Rows are points. Two turns around zero, p and q, are shown by what they do to some points. Write where each new point lands after one turn and then the other. Backwards means that the second turn is done in reverse. Each puzzle has new turns, and all numbers are rounded.

Turn p:
[-19   7] -> [-20  -1]
[27 24] -> [16 32]
[24  7] -> [20 15]
[-32 -38] -> [-16 -47]
Turn q:
[48 -1] -> [47  9]
[-14  15] -> [-17  12]
[ -6 -32] -> [  1 -33]
[-27  18] -> [-30  12]
Where do these land?
q, then p: [  5 -14] -> [12 -9]
p, then q backwards: [37 -3] -> [37  3]
p, then q: [-42  16] -> [-44 -10]

Turn p:
[-6  9  2 -7] -> [ -7   4   0 -10]
[ 66 -26  18  29] -> [ 73 -17  11  22]
[ -6 -37  17  30] -> [  4 -22  29  36]
[-35   0  -3   5] -> [-33   5   8   8]
[ 24  21 -35 -14] -> [ 14  19 -42 -10]
[-42  26   9  -3] -> [-39  21  17 -15]
[  0   7  -9 -40] -> [-10 -10 -25 -30]
Turn q:
[44 17 11 22] -> [45  3 -3 28]
[-22 -39 -12 -22] -> [-26 -20 -12 -37]
[-11  40   2 -41] -> [ -4  49  24 -20]
[  5 -44 -20  30] -> [ -7 -42 -38   8]
[ 5 -6 20 21] -> [ 10 -21  11  16]
[-22  32  -1 -10] -> [-18  30  18   4]
Where do these land?
q, then p: [-17  -4   2  35] -> [-11  -2  18  33]
p, then q: [-43  -8   9 -41] -> [-45 -13  13 -36]
q, then p backwards: [57 12 34  7] -> [ 58 -10  18  28]
p, then q backwards: [ -6  23 -49  11] -> [  3  25 -49   6]
q, then p: [  0 -18  -3  16] -> [ -4 -12  -6  20]
p, then q: [  9  -5   7 -28] -> [  1  -4 -11 -28]

Turn p:
[-15  15   4  -5  -6  -6 -20  15] -> [-15  26   0  -3   0 -13  -5  10]
[27  3 13 -6 12 35 29 -2] -> [ 35 -10  15   0  16  30  18  10]
[-22   1  12 -19  14   7  11  21] -> [-7  3 -8 -7 25 -4 10 30]
[ -3  24   6  -7 -13  -6   8  14] -> [  7  20   2  -1  -6 -15  17  12]
[  0   1  13 -10  10   0  11  10] -> [ 4 -5  6 -1 13 -4  8 17]
[ 23  -6  -4 -13   8 -15 -23 -12] -> [  2  -7  21 -19  -2 -10 -23 -16]
[-22   9   7  76  12 -18  -7 -12] -> [-26   3  -5  74  -1  -7  -6 -28]
[ 30 -35   6 -15 -48  -9 -16  13] -> [  0 -13  15 -26 -57   6 -20  22]
[ -6   2  10 -16  16  57  24 -19] -> [ 11  -2  -2 -11  35  51  28   2]
[ -9 -15   1 -15 -16 -24  -3 -26] -> [-24 -18   1 -21 -17 -11   9 -15]
[ -3   0 -66  30  11 -22 -14  -2] -> [ 12   3 -44  14  -6 -24 -37 -42]
Turn q:
[-27  19  13   9  -7  -9 -12   1] -> [-20  17   4  10 -15 -15  -1 -19]
[  5 -21 -21  -5  27 -26 -20 -39] -> [ 13 -42   0  -6  26 -26 -21 -24]
[ 30  -5 -30  13  -9 -29  20 -25] -> [ 45 -24 -31   9   3 -16   6  -1]
[ 22 -23  24 -42 -29   7  -1 -29] -> [ 14 -33   7 -41 -36  27  -7  -6]
[ 25  19  -8 -19  17  -5   7  33] -> [ 17  29   2 -20  15  -9  -8  32]
[-28  -6  -7  -8  -6 -12   6  49] -> [-33  13   1   0  -5 -24  16  37]
[  1 -14  20  29   8  20  49  -2] -> [14  1 12 19 11 29 52 -2]
[-17  19 -12  19  17  32 -24   1] -> [-26  20  -5  20  25  15 -21 -15]
[-23 -16   4 -10  18  17 -16  10] -> [-34  -6  18  -6  16   6  -5   2]
[  2   3  10   3  -7  -1 -26  25] -> [-11  12  15  10 -13  -3 -21  16]
[ 10  26   7  11 -29   6  18 -25] -> [ 22  13 -23   5 -25  17  10 -23]
Where do these land?
p, then q: [-13 -27   3  24 -43  27 -10   6] -> [-36  10 -32  20 -17  32  -3  11]
p, then q backwards: [ 12 -22 -18  -7  26 -17  16  13] -> [ 20 -19 -28  -6   7 -22  -9 -14]
p, then q: [ 10  -9  23 -24 -12  11 -15 -19] -> [-19   4  17 -27 -16  20   9  -5]
q, then p backwards: [ 23 -16  25  14  -3 -30  23  21] -> [ 31  18  25  -1 -14 -11  30  20]
p, then q: [ -6 -21  -1 -33  12   2  29  -8] -> [ -3 -23   6 -27  21   1  15  25]
q, then p: [ -7  22 -13  -4  18  23 -27   1] -> [-18  26   1  -4  29   0 -12 -19]
p, then q backwards: [-24   2  16  17  -4 -23 -17 -22] -> [-45  -1   8  11  -1  -1 -15   1]
p, then q: [ 17  36 -26  -9   4 -28 -33   6] -> [ 25  11   0 -15 -20 -34 -30 -29]
p, then q backwards: [ -8  20 -22  -5  19  40  13 -36] -> [  2  19  -5   4  23  33  31 -37]
p, then q: [ -4  14  13  27 -17  -6  23  39] -> [ 15  24 -11  38 -10 -10  12  28]

Turn p:
[-16  -2  -4  37  24  -8  17  19  -2] -> [ -9 -13  11  33  -7 -23  30  -3  -1]
[-12  25   1 -10  11 -40 -22 -32   4] -> [-27  -2 -20 -32  10 -29 -10 -30   5]
[ -1 -20  24 -13 -44  -9  22 -18  -4] -> [-13  18  16 -31 -33  30   0   8  15]
[ 24 -20   3 -50  28  18  17 -16  -2] -> [ 27 -32  18 -23  22  40 -10 -19  -3]
[  4  -4 -37  12  13  -3   5  -6 -23] -> [ 13  -3 -14   4  -1  -4  28 -15 -30]
[-14  48  37  45   2  56 -21 -27   9] -> [-20  58  14  56  21  -7 -42 -30   8]
[-28  -2   6  -7  -5  -3 -45   4  -7] -> [-36  -2 -24   1  11  -3 -22  17 -15]
[ 14  13  21 -26 -17  -4   1  10 -16] -> [  1  13  19 -30  15   3  -8  21   1]
[ 19  24  -1 -29  -7 -22  24   1  50] -> [ 29  -6  -5 -29   4 -12  -3  -4  59]
[-16 -17 -13 -34 -30   6  -1  28  -1] -> [ -1  -5 -20 -13   4  30  10  44   7]
[ 25 -45 -36  74  25   9   4  38  -8] -> [ 35 -26   5  64 -45 -26  27  12 -45]
Turn q:
[ -1  -8  15  -8  15  -5 -18 -16  -4] -> [  5  -9   5 -16   8   5 -19 -11 -15]
[-54  -6  22 -23 -31  17  21  -5  33] -> [-42  15  46 -30   0  25  29   3  18]
[35  2 -1 14 11 -5 -6 25  1] -> [ 29  -8  -6  17  -9 -20  -8  20  -5]
[ -4  31  15   9  -1 -18  -5  16   9] -> [ -7  -4  19   6  -8 -38   1  -5   0]
[ 38 -23 -37 -15  23   3  10 -48  42] -> [ 36 -15 -19 -14   6  35 -34  -4  61]
[-23 -11   2 -16  17 -20 -44   8  -9] -> [-25 -20   1 -13  25  -8 -30   8 -29]
[ 33   9 -53  10   7  64   1 -11 -14] -> [ 14  44 -44  37 -27  33 -29   6  17]
[-26 -33   1 -26 -59 -17  16  13 -13] -> [-35 -13 -14 -34   3  15  57  23  -9]
[ 14 -35  17  -2  20  -8 -18   1 -20] -> [ 25 -18  -5  -9  17  11 -11   7 -35]
[ 19  76  11  37 -51  -4  20   0  -3] -> [ -7  13  -1  22 -68 -50  36 -36  15]
[-27 -26   9  45  21  -7  10   8 -17] -> [  4 -16  17  40  30  15  18 -11 -26]
[ -4  23  -2 -25  28   0  14   7  -4] -> [  4  31   2  -8  23 -22 -11  -3   9]
Where do these land?
q, then p: [ 16 -13 -22  -8 -30  10 -33   7  41] -> [ -3  -5 -26  15 -13  17 -13  55  13]
q, then p: [-18  25   4  -6  44  -8  -8  10 -45] -> [-20  -3  -1 -13  22 -39  10 -35 -35]
q, then p: [  2 -23   9 -28  38 -24 -15 -21 -12] -> [  9 -37  -4 -14  26   7 -22 -15 -33]
p, then q: [ 21 -19 -23   9  55 -16   5  38 -18] -> [ 49 -26 -19   1  30  12  36   5 -27]
p, then q: [-10   2  -7 -25  46  10  15 -12  10] -> [ 28  -5   8   0  20  41 -18 -12   8]
p, then q: [ 14  10  25  37 -28  39   1  -7  33] -> [-10 -19  20  22 -58 -24 -17 -12   3]
q, then p: [ 39   4   2 -28 -31  -5  -3   0  39] -> [ 19  -8 -17 -28 -10  13 -13  43  33]
p, then q: [  5   8 -21   9  16  -5   8 -24 -20] -> [ 11   8 -20  -9   7   6   7 -33   5]
p, then q backwards: [-13 -11   8   7 -56  18  11  11 -17] -> [ -4  -9  -6 -13 -23  55   9  22   5]
p, then q: [-56  17  24  33 -54 -18  18  -1 -11] -> [-58  24  40  11  -2 -29  35 -13  29]

Turn p:
[ 15   1 -21 -23  -6 -35 -25   4 -36  27  15  14] -> [-12 -15 -24   6 -20 -15 -28  33 -16   0  41 -10]
[  1  10   3   3 -30   4  29 -38  29  12 -10 -29] -> [ 37  23  23  21  18 -21 -13 -15  22   5 -16 -21]
[ -5  -9  14  41 -43  12 -29  15  21 -16  10  23] -> [-15   7  43  -1  -6  31 -15 -32   6 -30  22  24]
[-13 -17  15  25  32   1  -4 -18  39  -4  -1 -14] -> [ -4   0   4  -6  43  14  18  -4  21 -29 -24 -11]
[ -3  26 -20  41 -10  -4 -13  35  18  -4 -21  23] -> [ -2  18   4 -23  -6  21 -35 -15 -27 -29 -13  33]
[ 43 -16 -26 -23  17  -8  25 -12 -43   5  20  15] -> [  3 -22 -13  27  -8 -24   8  57  -8  29  13  23]
[  0 -15 -15  13 -27 -15  -1  53  19 -20  15   1] -> [  0  19  35 -33 -33   9   4  13  -9 -30  11  16]
[ 28 -16 -12 -21   4  36  -5  18 -17   6   1   1] -> [  6 -12   1  14 -24  32  11  24 -10  28   0   2]
[-35 -11  58   3   8  11  19 -11  57  15 -41 -11] -> [ -7 -10  28  -4  23  -2  11 -49  15 -17 -63 -47]
[ 16  19 -23 -20  21  -6   3 -18 -69  39  29  -1] -> [-11   3 -47  34   6 -22  -5  39 -30  41  37  -5]
[  3  11  36  -6  14  -9  -4 -27  18 -24 -35 -14] -> [ 20 -32  -4 -22  29  -9   0 -32  21   5 -19 -11]
[ 13  12  13 -15  21   2  10  10 -41  -2  23 -24] -> [ -2  -1 -12 -10  10 -11  28  15 -22  40  23  -6]
[-34  -3   1 -11   6   8  -5 -46  20   2 -36 -44] -> [ 37   5 -29  12  17  -2  12 -32  32 -12 -22 -41]
[-25  26  -7  10 -20   4 -24  40  53 -33  21  48] -> [-43  31  22 -48 -26  27 -31 -18  27 -21  -8  34]
[ -4 -15 -16 -17  12  -2  24  -8 -68  -3   8  11] -> [ -6 -13 -33  31 -21 -32  31  16 -19  21  18  20]
Turn q:
[  2  31  10  53  13 -22  -9 -30  18 -19  13  21] -> [ 25   2  -2  48 -45  29  -3   2  23  -1  -7  18]
[-19 -16  14  27 -51  14   6 -31 -42 -18   5  26] -> [-29  -1   7   4  -8  62 -16  -8 -40  28   0  26]
[ -7 -60   2 -28  10  14  -1 -23  -6 -17  -1  23] -> [ 11 -21   8  -9  48  10  13 -33 -10  35  -5  20]
[-20   5   6 -24  11  14   1  37  16 -18 -51 -76] -> [-14 -21   3  17  40 -31  27  33 -21 -39  12 -65]
[-20   7   4  -5  13  17  -8  -7 -30  23  21  -9] -> [-35  -9  -5  -2  10   0 -26 -10  21  -4  17   7]
[ -6  16  18 -28 -33 -17   8 -38   3   3 -14  20] -> [  0  13  51   8  -1   0 -16  -1 -26  -5 -15  30]
[  0  21 -73 -12  10   1  11 -10   6   4   5 -27] -> [ 18 -12 -34 -12  12 -18 -44   7   3 -34 -37 -15]
[  2  36 -21   3   9 -22 -35   7 -18  -1   5  14] -> [-14  -6 -25  15 -29 -28  -9  17  10  -1 -15  28]
[-12 -23  17  17  18 -23   1 -39 -20  58   8  26] -> [ -5   1  31   6 -13  -1 -45 -32  30  53  13   7]
[ 62 -13  14  -1  23  22  30   6   4 -22   1  -8] -> [ 40  44 -27  -1  30   6  21  -7  -3  -5  31  -4]
[-10 -14  18 -32  -3 -14  15 -22  16  -2  13 -26] -> [ 17 -19  34  -4  16  -7  -7 -22 -12 -23  18  -1]
[ 48 -40  -9  21   7   5 -21  69  15  13   9 -11] -> [ 23   2 -42 -49 -13 -17  42  23  16  29  30 -29]
[ -6  22  -5  -4  -5 -11  13  65  13  18   5 -13] -> [-20  12  -8 -29 -32 -29  22   4   6 -27  -2 -35]
[-22   7  20  22  -9 -14  -4  49  12 -16 -22  29] -> [-23   6   6  10 -37   1  54   4  -5  12 -19 -17]
[  8  21 -15 -11 -12  37  -6 -33  14  -6   4  12] -> [  7  10   5  -4  25  25 -14  21  11 -19 -22  29]
Where do these land?
p, then q: [-25   6  -4 -23   8 -11  16 -30  37 -20   9  40] -> [ 21 -23  39  13 -14 -13  23  11   6  -1 -45 -13]
p, then q backwards: [ 14  31 -30   0  39 -13 -30  21 -14  12  29 -29] -> [ 48 -13 -15  14 -30  42  -4  17 -25   0  -6 -25]
p, then q: [ 32  30 -17 -47 -10 -36  28   8   5  24  34   9] -> [-25 -19  14 -27 -49 -57  14  22   3   0  17  -7]
q, then p: [-39 -31  28  21  -7  -8 -12  -3   5 -13   2 -10] -> [ -6   4  27  40   8   4  39  -5  -1  -5   2 -16]
p, then q: [ 31   9  -9 -33  15  18 -31  29  -8  32  31  11] -> [-54 -18  -9 -47   4   1   2  17  20  -5  11 -19]
p, then q backwards: [-18 -17   1 -10   0   4 -18  26 -35 -15   6 -19] -> [  8 -14  22  17 -12  -8   1  38  -3 -21  20  -6]
p, then q backwards: [-25  14  35  26  -3  12  16  -8 -16 -10 -37  14] -> [-26 -19  -5 -30  18 -22  25  -6 -18 -25   9  25]
p, then q backwards: [ 32  -6  -3   1  37 -17 -25  49  -4  46  10 -26] -> [  6 -14 -12  14 -63  26   0  13  -3 -10 -30 -48]
q, then p: [-15  17 -35 -43 -29 -17   8 -13  39  -3 -26  24] -> [ 20 -67  -6 -21 -12 -16  -4 -33 -23   5 -17   1]
p, then q: [ 21  -6   7  38 -20  -1  -3   0  -1 -32 -12  16] -> [  9  14   8   8   8  18  20 -19   6  25   5  40]
p, then q: [ 10   1  38   0 -30  22  13 -52  17 -31 -36 -12] -> [ 65  15  37  20  14  11 -12   6  23  30  20   2]
p, then q: [ -8 -24   7  19   1  32  43  -7  10 -28 -21  -6] -> [ 20  51  21  28   5  16   1  -8 -10  18 -10 -13]
p, then q: [-22  -3  13  48 -36  35  22 -23   9  -1  -5  -6] -> [ 15  29  12  57  -8  35 -14   3  18   0   8  15]
p, then q: [ 14 -22 -29   1  35 -20 -28   5 -44  39  16  -7] -> [-25 -20 -70 -29 -13   4   5 -17  -6  -4   2 -21]
